Rows are points. The last column is the point's height on a tilted bowl or saddle (a function of degree 2), plus a little noise. Along how many of its main directions does it bend up, bend down or stay straight?

Points:
[[-.20, -.16, -.24, -.15],
[.15, -.40, -.07, -.07],
[.01, .31, -.42, .02],
[-.25, .51, -.05, .10],
[-.23, .03, -.91, .76],
[-.13, -.39, .25, -.01],
[-.07, .01, .40, -.21],
[.05, -.31, .05, -.20],
[-.72, .06, -.10, .40],
[-.56, .19, -.15, .18],
[.12, -.31, .08, -.18],
[.21, .26, -.21, -.18],
[.24, -.03, .01, -.32],
[-.57, -.52, .11, .61],
[.15, -.16, -.69, .34]]
Directions: 3 up, 0 down, 0 straight

Points, 26 rows:
[[-.38, .05, .25, -.38, .27],
[-.43, -.06, .32, .42, .28],
[-.17, -.55, -.65, .02, .51],
[-.28, -.05, -.15, -.05, .17],
[.20, -.25, -.14, -.36, .24],
[.09, -.62, .23, .01, .38],
[.11, -.21, -.44, -.77, .47],
[.05, -.65, .21, -.61, .60],
[.17, .16, -.03, .14, .16],
[.21, .48, .23, -.41, .22],
[.62, -.39, .19, -.07, .39],
[.03, -.19, -.43, -.45, .35],
[-.39, .10, .58, .25, .46],
[.30, -.15, .10, -.08, .18],
[.01, -.15, -.52, -.04, .30],
[-.09, -.07, -.11, .80, .14],
[-.24, -.17, -.33, .44, .15],
[.27, -.08, .51, .01, .33],
[.21, -.55, -.09, -.17, .35],
[.25, -.12, -.31, .20, .20],
[-.33, -.38, -.03, -.22, .30],
[.60, .33, -.05, -.03, .33],
[-.01, .48, .45, -.18, .34],
[.00, -.31, .10, .29, .15],
[.10, .12, -.42, -.42, .28],
[-.43, .05, .13, -.28, .25]]
Directions: 3 up, 0 down, 1 straight

Points (41 x 7):
[[.21, .05, .31, -.17, .10, .15, .02],
[.04, .15, .25, -.22, .09, .13, -.02],
[.18, .29, -.09, -.94, .30, .33, .55],
[.06, .32, .19, .34, -.32, .45, .23],
[-.67, -.28, -.19, .09, -.37, -.40, .43],
[-.23, -.14, -.12, -.25, -.42, -.57, .24],
[.04, -.17, -.16, .03, -.41, -.46, .09],
[.28, .00, -.37, -.41, -.59, -.01, .25],
[.16, .21, .19, .36, .25, .17, .09],
[.03, -.25, -.11, -.40, -.13, -.01, .03],
[.09, .31, .03, .35, .22, -.29, .06],
[.30, -.68, -.15, .18, -.52, -.55, .66],
[.37, -.57, -.30, .16, -.14, -.38, .37],
[-.02, .43, -.16, .03, .04, .05, -.02],
[-.09, .11, .58, -.31, -.12, .17, .13],
[-.36, -.30, .32, .20, .14, .21, .15],
[-.47, .19, .08, -.25, .43, .84, .81],
[.32, -.65, .07, -.35, -.58, -.48, .68],
[-.01, .18, -.15, .09, -.45, -.20, -.02],
[.37, .13, -.18, -.52, -.34, -.21, .15],
[-.01, .14, .04, -.09, -.03, -.57, .07],
[-.67, .05, -.87, .13, -.07, -.05, .57],
[.17, .08, .18, -.06, .04, -.54, .11],
[.12, -.30, .30, -.10, .04, .20, .08],
[.29, -.20, .04, -.10, .83, .20, .51],
[.19, .06, .28, .00, -.09, .67, .33],
[.26, .04, .14, .34, -.27, -.21, .03],
[.22, -.19, .82, .05, -.33, -.34, .44],
[.21, .16, -.27, .38, .03, .34, .10],
[-.04, .12, .11, -.36, .30, .32, .13],
[.63, -.01, .22, .05, .08, .34, .34],
[-.25, -.85, -.12, .00, .16, -.08, .58],
[-.10, -.23, .25, .19, -.34, -.38, .10],
[.29, -.04, .25, -.21, -.38, -.29, .10],
[-.45, .28, .19, .52, .31, .10, .25],
[.12, .58, .20, .20, .13, .10, .19],
[.24, .82, .01, .10, .03, .07, .37],
[.39, -.18, -.44, .43, -.24, .25, .25],
[.16, -.31, -.14, .45, -.09, -.15, .07],
[-.22, .07, .01, .41, -.06, -.20, -.03],
[-.13, -.17, -.72, .36, .18, .18, .25]]
Directions: 6 up, 0 down, 0 straight

Points (41 x 7):
[[.36, -.35, -.23, -.40, -.01, .40, -.40],
[-.16, .17, .48, .05, .27, -.07, -.20],
[.01, .59, -.42, -.58, -.16, .06, -.44],
[-.58, .32, .05, -.46, .08, .06, -.38],
[-.17, .23, .03, .01, .18, .21, -.08],
[-.01, .14, .27, -.41, -.19, -.13, -.24],
[.31, .19, .01, -.09, -.06, -.18, -.15],
[.02, .07, .50, -.38, -.22, -.06, -.35],
[.24, .48, -.09, .34, .13, -.30, -.30],
[-.02, .17, -.55, -.34, .17, -.52, -.35],
[-.24, -.10, -.47, -.11, .17, .27, -.15],
[.19, -.38, .14, -.08, .14, .11, -.23],
[.33, -.13, .42, -.13, -.21, -.30, -.32],
[-.28, .31, .09, -.47, .17, -.32, -.34],
[-.04, .33, -.01, -.70, .27, .57, -.41],
[-.08, -.02, .02, .12, .14, -.09, -.05],
[.49, .09, .12, .39, -.29, .00, -.36],
[.55, .24, .11, .41, .24, -.28, -.35],
[-.22, .00, -.29, .31, .37, -.10, -.19],
[-.16, -.01, .06, -.08, -.06, -.14, -.07],
[.26, .13, -.12, -.03, -.08, .03, -.11],
[.15, -.21, -.05, -.01, .12, .29, -.14],
[-.38, -.39, -.01, .35, .42, -.21, -.38],
[.22, .45, .20, .35, .13, .13, -.22],
[-.28, -.31, .09, .31, .18, .14, -.23],
[.10, .38, -.06, .02, .09, .31, -.13],
[.07, -.10, -.12, -.16, -.35, -.49, -.23],
[.10, -.21, .01, .31, -.77, .27, -.61],
[.94, -.28, .28, -.10, .15, .07, -.76],
[.24, -.21, -.22, .24, .22, -.27, -.19],
[.28, -.25, -.83, .29, -.26, .40, -.67],
[.04, -.12, -.27, .09, -.07, -.25, -.10],
[.08, .00, .36, -.07, -.24, .06, -.20],
[.56, .19, -.30, -.37, -.02, .30, -.42],
[-.08, -.19, -.15, .25, -.30, -.11, -.17],
[.23, -.53, -.27, .31, .03, -.22, -.35],
[-.06, -.09, -.05, -.05, .14, -.58, -.19],
[.19, .43, -.42, .18, .04, -.06, -.27],
[.27, .16, -.51, -.15, .15, .16, -.21],
[.02, .38, .13, -.01, .19, .02, -.11],
[.31, -.05, .17, -.35, -.29, .46, -.42]]
Directions: 0 up, 6 down, 0 straight
